Each row of a before or after table is a point. The points were changed in one or more steps. Then noise was added and the rows were shuffled. The steps act on columns, c1 being the first. Write out the steps. A step turns or swaps two columns, mirrors them in a line or flattens them onto one, adds a multiple of one to another, or multiplies or shifts one. Angles are multiples of 10 degrees, from the lower column toward the higher: turns from -170 to 170, lines from 10 to 170 but not 90. Use the fewest steps. Two steps may share a column if one is a turn and the other turns, adds or multiplies; they go together, in the order done. Otherwise the lowest column goes first.
In the rows, 128 means zero.

Before, 8 rows:
[[161 175 155]
 [143 111 127]
 [179 102 136]
 [124 100 139]
 [135 179 139]
 [136 102 127]
 [124 156 137]
 [126  92 201]]
After:
[[171  80 152]
 [133 137 116]
 [128  81 115]
 [175  74  73]
 [127  83 135]
 [138  94 138]
 [171 155 128]
 [136 158 125]]
Steps: mirror c1 and c3 in the line at 20 degrees; shift c2 by -20

Before (13 x 6):
[[ 98 167 106 106 144 166]
 [ 84 141 137  78  92 119]
 [ 92 147 152  90  86 124]
 [109 147 114 151 127 161]
 [116 142 136 138 128 179]
 [124 108 137 106 135  94]
 [158 119 146 115 142 126]
 [ 94 159 120 140 165 182]
 [132 158 164 144 137 137]
 [146 127 107 117 127 139]
 [139 146  94 136 108 121]
 [ 66 158  99 139  89 183]
 [116 117 137  71 163 102]]
After (13 x 6):
[[158 120 101 125 144 115]
 [ 84 142 204 118  92  80]
 [ 97 166 152 165 145 105]
 [109 148 142 161 127 149]
 [124 108 140  93 135 107]
 [140 146  78 122 107 136]
 [147 128  80 138 127 117]
 [116 143 155 179 127 138]
 [ 94 156 171 182 165 142]
 [116 117 153 103 162  70]
 [ 67 159 192 182  88 138]
 [ 94 147 208 125  86  90]
 [132 157 158 137 138 144]]
Steps: add -1.5 times c1 to c3; swap c4 and c6

Before (11 x 11):
[[136 155 160 146 147  99 130 107 155 103 119]
 [142 153  95 131 161 152 145 113  27 147 103]
 [122 162 124 226 129 165 138 122 148 107 113]
 [135  78 100 188 119 170 136 103 155 116 111]
 [123 126  94 119  92 150 149 112 150 133 131]
 [125 127 146 121 154 140 147 128 156 147 139]
 [ 99 124 130 148 102 180 147  89 134 144 119]
 [146 150 118 138 136 149  57 139 158 138 150]
 [131 142 123 130 159 172 118 136  81 109 129]
 [111 118 107 119 169 171 100 125 162 131 113]
 [143 157 151 120 156 188 128 125 146 134 104]]
After, 11 rows:
[[111 145  75 118 170 171 102 114 162 133 124]
 [141 126  44 131 160 152 149 120  27 147  93]
 [137 113 208 145 148  97 137 109 154 102 103]
 [130 117 115 130 159 174 115 133  81 112 119]
 [123 129  44 118  93 152 152 121 150 133 131]
 [146  98 103 137 135 149  58 115 158 137 130]
 [143 119 185 121 155 187 129 126 145 135  93]
 [122 110 119 227 128 165 139 124 147 107  96]
 [126 121 174 121 153 141 147 134 156 148 137]
 [ 99 137 133 148 103 179 159  98 133 144 124]
 [136 178  59 189 119 171 143 107 155 116 148]]
Steps: mirror c2 and c11 in the line at 110 degrees; multiply c3 by 2.5; turn c7 and c8 by 20 degrees

Before, 10 rows:
[[140 129 122 140 109 119 134 122 118 113 153 137 107 126]
 [130 103 139 131 138  96  90 138 149  91 118 135 127 117]
 [125 122 165 114 148 142 137 132 137 115 144 141 134 142]
 [109 107 162 156 167 120 110 102 101 138 125 109 109 124]
 [152 106 165 164 128 110 127  99 145 107 125 153 103 141]
 [134 148 115 124 111  99 103  99 155  89 149 126 128 114]
 [149 164 131 154 112 141 127  94 105  95 110 110 124 105]
 [138 153 111 130 130 144 152 146 156 106  99 163 160 151]
 [107 153 171 161 165 148 112 127 122 145 130 112 139  89]
 [118 108 136 114 155 109 135 146 161 116 114 121 144 111]]
After (10 x 14):
[[143 210 110 130 114 143 152 140 157 134 100 165 160 149]
 [158 133 165 165 153 108 126 113 144 100 125 154 102 142]
 [116 120 136 116 126 111 137 160 161 104 116 121 144 110]
 [156 250 131 153 149 142 128  99 105 137 112 112 123 103]
 [128 158 138 134 126  96  89 141 150  86 119 134 129 116]
 [100 134 169 162 149 147 113 158 123 158 129 112 139  86]
 [142 155 121 142 124 120 135 109 117 120 155 136 108 127]
 [138 235 116 125 145  98 104  99 155 117 149 127 127 114]
 [101  75 161 156 173 122 109 148 102 119 125 110 108 125]
 [124 143 165 114 135 144 136 146 138 117 146 140 134 141]]
Steps: multiply c1 by 1.3; turn c2 and c10 by 50 degrees; multiply c2 by 2.5; turn c5 and c8 by 60 degrees

Before, 11 rows:
[[ 95 125 145 117 109 131 192 150 170 159 115 151 109 110 118 129 131  73
  133 171]
 [ 98 162 133 133 123 115 159 152  87  95 142 132 117  88 125 100 131 153
  114 116]
 [ 99 134 113 116 117 107 163 123 135 146 118 161 141 134 101 128 111  69
  136 177]
 [185  77 111 114 126 103 176 159 139 137 184 117 115 141 104 165 123 124
  146 119]
 [156  71 128 120 117 141 156 145  88 145 168  93 123 128 109 170 126 148
  126 120]
 [105 100 129  91  97 104 163 139 161 116  94 155 134 128  96 157 129  83
  121 152]
 [118 144 164 122 125 139 151 145 104  90 139 106 159 118 136  70 128 159
  137 122]
 [104 170 162 142 116 105 136 129 115  88 144  96 129  79 117 100 124 162
  114 162]
 [194  90 100  98 155 172 137 117 128 103 180 102 124 134 139 165 141 167
  144 101]
 [125 111 146 148  99 108 145 125 160 147 119 176 105 133 108 141 145  72
  139 151]
 [141 127 150 122 119  96 189 116  84 108 113 107 127  87 121 110 105 129
  104 136]]
After (11 x 20):
[[172 105 146 101 153 171 136  90 123 104  94 100 164 167 215 140 142 206
   97 103]
 [194  71 145 116 128 101 176 123 140 135  93 114 169 162 187 154 123 116
  109 115]
 [ 94 137 114 130 120 118 162 171  89  94 126 137 147 107 149  88 135 181
  132 118]
 [158  65 128 120 117 138 163 105  88 150 101  92 158 171 174 136 127 168
  128 118]
 [103  95 123  96 102 106 162 117 160 115 145 156 102 159  44 128 133  38
  130 153]
 [ 99 120 133 143  99 109 143 115 159 149 149 171 139 143  90 133 139  23
  142 151]
 [178 135 106 121 118  98 195 120  85 107 138 110 127 117  95  86 103 132
  150 132]
 [130 135 136 116 112 105 169 128 129 143 128 164 109 126  92 131 109   9
  108 174]
 [ 97 107 128 118 107 129 191 144 175 159 148 152 138 135  97 110 129  23
  145 173]
 [118 127 135 119 125 140 150 153 105  85  98 104 110  71 153 107 125 194
  168 123]
 [114 160 115 142 115 102 138 156 116  86 120 102 140 111 144  71 127 200
  161 164]]
Steps: add -1.5 times c17 to c1; turn c2 and c8 by 40 degrees; swap c3 and c19; add 1.5 times c11 to c15; turn c11 and c13 by 140 degrees; mirror c14 and c16 in the line at 50 degrees; multiply c18 by 2
